Every row gives one point. To make a cloud, some directions were put in groups of two or more. Within a group, all points are equally far from the middle, so they leave a hole (a ring in 2 directions, a hollow ball in 3). The other directions are filled evenly. Then the cloud was stretched, turned, moved and blurred a little. Count the holes, and give their numbers of directions, smallest first.

Cloud:
[[-16 -18]
 [ 50  -4]
 [ 36 -21]
 [-29  23]
 [-30  13]
 [ 45  39]
 [ -5 -25]
 [-28   6]
 [ -6 -25]
 [-29   5]
 [ 13  60]
 [ 23 -28]
 [-21 -11]
 [ 29 -25]]
Holes: 1 (2)

Cloud (13 x 2):
[[-28 -25]
 [ -5  40]
 [-13 -33]
 [-43   2]
 [-28  35]
 [-37  26]
 [-40  19]
 [ -5 -33]
 [  7  37]
 [ 15 -28]
 [  9 -31]
 [-38  24]
 [-21 -29]]
Holes: 1 (2)

Cloud:
[[ 16  24 -46]
 [ 32  33  -9]
 [-28 -13 -11]
 [ 46   7 -45]
 [-15   3   2]
 [  5  30 -39]
 [ -1   6 -54]
 [-27 -27 -19]
 [-36 -16 -47]
 [ 21   9 -50]
 [ 19 -16  -4]
 [ 32  33  12]
 [-19 -23 -49]
 [-40  -8  -8]
 [-23  38  -1]
 [ 53  11   9]
 [ 31 -34 -17]
 [ 33   7   7]
 [ -6  -4 -29]
 [ 38 -41 -26]
 [ 42  -8 -26]]
Holes: 0

Cloud:
[[ -3 -32  -7]
 [-21  35   4]
 [-13 -19  40]
 [ 18 -20 -17]
 [ 11  25   9]
 [  1 -49   2]
 [ -8 -19  16]
 [ -9  44  41]
 [-12 -15  18]
 [ 13  22  20]
 [ 29  50   6]
 [ 28  40 -29]
 [ 38  42 -14]
 [ -6  36   7]
 [ 54 -32 -26]
 [ 24  60  18]
 [-14 -43 -12]
 [  6   3 -47]
 [ -7 -10  20]]
Holes: 0

Cloud, 27 rows:
[[ 32  -8 -20 -23]
 [ 19  39 -22  28]
 [-36  31 -38  25]
 [-21  21  19  31]
 [-37  47   1   8]
 [-20  -8  10 -37]
 [-57  -3 -28  13]
 [-55 -16  -7  10]
 [ -9  27 -46 -27]
 [  3  38 -48  -6]
 [ 16  17 -25  45]
 [ 36 -22 -25  -1]
 [ 31 -27 -19  20]
 [-13 -12 -20  50]
 [-10 -29   9  30]
 [-47 -22 -37  -1]
 [  6  50   4  16]
 [ 35  22   7   2]
 [-26  23  16  32]
 [-35 -35 -34  13]
 [-41  25 -11  35]
 [-54 -18 -16 -10]
 [-36   6  26 -14]
 [-33  27 -36 -29]
 [-13 -33 -37  34]
 [-38   2 -17 -39]
 [-23 -19  17  26]]
Holes: 1 (4)

Cloud, 32 rows:
[[-50  -4 -25   3]
 [ 28  19  38  14]
 [ 24 -21  18 -40]
 [  3  30 -37 -33]
 [-46  27  21   6]
 [-20  37  -3 -43]
 [-39 -17  20  14]
 [ 17   5   2  40]
 [-10  37 -20 -41]
 [-47 -21 -10   1]
 [-23  11  38 -40]
 [ 20   4 -46   0]
 [ 22   6  49   9]
 [  0 -34   3 -40]
 [ 42   1  -4 -28]
 [-19  22 -38  26]
 [-32  25  33 -31]
 [ 32  25 -19 -26]
 [-41  32  -7  22]
 [ 27  20  34  20]
 [-20 -27  24  19]
 [-10  -9  27 -51]
 [-25   3  10 -53]
 [ 37 -11 -19 -18]
 [-16  -3  27 -51]
 [ -4  42  -3  33]
 [  1  40 -23 -36]
 [-39  14  42  -6]
 [-28   6 -10 -51]
 [-12   1  48 -35]
 [-10  26 -39 -36]
 [-35 -16 -22 -35]]
Holes: 2 (2, 2)

Cloud, 49 rows:
[[-54  14   8  -5  10 -30]
 [  4 -22 -22 -10 -23 -41]
 [  1 -36 -31  12  -2 -10]
 [ -7  21  35 -27 -31 -35]
 [-56  17   5   7  -6  28]
 [-42 -27 -18 -14  -7  31]
 [  7 -16  -8 -23 -47 -18]
 [-36  -7  33 -37  13 -12]
 [ 10   1  10   8 -31  26]
 [-21   5  36  -1 -10   9]
 [ 22 -12  15  12  41 -20]
 [-41  41   3 -12  -3  10]
 [-33  12 -60 -32  -4  14]
 [ 23  10  27   1  23 -22]
 [-56 -14 -40  24  -5  -1]
 [-40 -13  -1 -23 -17  40]
 [-44  25   6  -6  24   3]
 [  6  24  17  -5 -33 -12]
 [ 28  13 -14 -26 -21   1]
 [-19 -17  24 -55  12   1]
 [ -8  22  16   0  46 -45]
 [-54 -10   8   0  38 -25]
 [  8 -22 -41 -31 -22  -3]
 [-46  21   0  11  31 -31]
 [-50 -17 -26   8  33 -30]
 [-29   1 -33  29   0 -38]
 [  6  19  32 -13  16   1]
 [ 13 -33  14 -23 -25 -35]
 [-57  -8 -17 -21 -23  31]
 [ 21   4  25 -36 -17   8]
 [-28 -23 -50 -19 -28   0]
 [-12 -23 -13 -38  31  -1]
 [-20  40 -11  25  28   9]
 [ 11  35  19 -23  -8  -7]
 [-31 -17 -29  14  49  -3]
 [-24  14 -28   4  35 -24]
 [ 14   2 -24  -1  15  34]
 [-39  37  10 -17 -28  29]
 [-47 -15  10 -32 -24 -32]
 [-41  -3 -52  16   4  -8]
 [-59   6 -13 -19 -32  17]
 [  5 -10  12  35 -24 -16]
 [  5  23 -24 -23  -4 -25]
 [  3  -8 -36  28 -10 -19]
 [ -7  -2   8  -1 -45 -18]
 [-16 -35  12 -44   9  -4]
 [ 20  19  18  12   5  -3]
 [-19  44   8  43   8  11]
 [-40   2 -51 -17  -3  -7]]
Holes: 1 (4)

Cloud:
[[ 15  38   7 -11  -8 -17   4 -15]
 [-16   2 -21  31  -3  35  -4  16]
 [-32  13 -15  25  -3  21  -7  18]
 [ -4  10 -14 -20  -8  26  46  -1]
 [ 14 -30  37  14  17   1   9   5]
 [-20  23  -6  -3   7 -11 -25  20]
 [-49  11  14  -9 -21  18  -6  12]
 [ 42  -5 -10  17   8   8  34  13]
 [  5   5 -40  -3  44  27   9 -18]
 [ 12  -9 -23  27  25 -14  20 -30]
 [ -8  -9  -1  -2 -31  -2  32 -33]
 [ 17 -25   6  18   5  -7  60  12]
 [ 35  13  -9   4   0  28 -20 -18]
 [  2 -21 -17   4  15 -40  39   5]
 [  1 -33  16  -6  17 -28  -4  19]
 [-24 -23 -22  -1   2  -8 -24   2]
 [-25   1  26  17   2  39  11  12]
 [-31  14 -11  -7  25  -3 -19  15]
 [ 16 -13   4  -7 -39  -1 -20 -16]
 [ 18 -20  27  11 -28  -3 -28 -13]
 [-10  26 -20   1  25  -7  16 -22]
 [-18 -26  32 -11  -8 -12  19  21]
 [ 41   5 -32  13  30 -19   6  14]
 [-36 -21  27  12 -29  -2  -2  -7]
 [ -8 -24  10 -13  -2 -31 -10  39]
 [ -9  22 -27 -22 -10 -35  30   8]
 [  0 -10  14  -1 -38 -24  54   4]
 [-15  24   2 -16 -31  -7  10  26]
 [-15  10 -22 -16  18   7  46  16]
 [ 46 -19  13 -13 -20 -21  -6  -1]
 [-16   0  11   0  13  49  28  10]
 [ 28   8  -8   0   0  37 -14   3]
 [ 12  31  10 -17 -12  -9 -29  -8]
 [ 31  23 -22 -27   8  -5 -33 -14]
 [ 17  18 -49 -13  36  -3  16  -9]
 [ 43 -23  10   6 -10   4  28 -25]
 [ 37  -3   6 -23 -15 -48  -4 -14]
 [ 19   9   0  19  -9  33  37 -21]
 [  7  -6   7 -35  12   6 -41   9]
 [ 23   5  12 -34 -22 -24 -28  -3]
 [ 30 -27   4  19  22  33  33 -14]
 [ -6  26 -36  14  -8  11   7  -1]
 [-20   7 -15 -21  -5 -31 -17  34]
 [ 15 -20 -24  -7  -7 -18  49  13]
 [-13   4  -5 -25  35  -6 -15  23]
 [ -8  21  -1  15 -25  34  -9  -7]
 [-17 -23  -4  -8 -17 -10   6  46]
 [-11  -4 -17 -22  13  30  39  10]
 [ 28  12 -29 -25  42   8   2 -23]
 [-23 -23  -1  29  11 -19  -5   2]
 [ 38  11   7   4  -3  27  24 -13]
 [ 14 -11 -12  16  27  19  -8  37]
 [ 10  -5  15   5 -45 -23 -16 -21]
 [  4 -28  15  18 -23  -7  13  38]
 [ 18 -19  13  -2  10 -44  29  -5]
 [ 15   1 -11 -34   5 -34  38  18]
 [ 31 -35  -5  11  43  -2   3 -13]
 [-30  -7 -22 -11  -9  10  36  -8]
 [ -5  27 -20  -3  -4  -3  41  11]
 [  0  21  12 -30 -14 -24  34   0]
 [-17   5  14  -7   2  52  21  -9]
 [ -6  -5   7  34 -14  -1  42 -28]
 [-30  14   1 -20  12  -2 -14 -16]
 [-11 -37   4  24  -6  29  -6 -15]
 [-19   5   8  16   7  38  43   0]
 [-21  -7   9  36   5  14 -19 -18]
 [  9 -17  -9  19  10 -34  50   8]
 [ -7 -15   8  26 -47  -9  21  14]
 [ 17 -31  -9   5  17 -29 -30  18]
 [ 15 -28 -29  25  44   9  25  -3]
 [-13  -2  33  30 -15  16  -9   8]
 [ 22 -12 -21  31 -14  10  32  -8]
 [ 33 -12   8  17   9  -9  51  10]
 [ 21  19 -11 -33 -12 -18  -7 -35]
 [ 14  12   0   3  13  -7  -8  34]
 [ 23 -24  17  21  -3   5   2  31]
 [ -1  -7  14  31  -5  31  32 -34]
 [ 46 -27   1   5 -12  -3  -8   1]
 [-22  14   6  -5  27   1  15  10]
 [  5   4 -23   9   5  33  -1  27]
 [  1  18  16  -6 -25  32  -8   9]
 [ -9   6 -31 -10 -22 -33  26  -8]]
Holes: 3 (2, 2, 4)
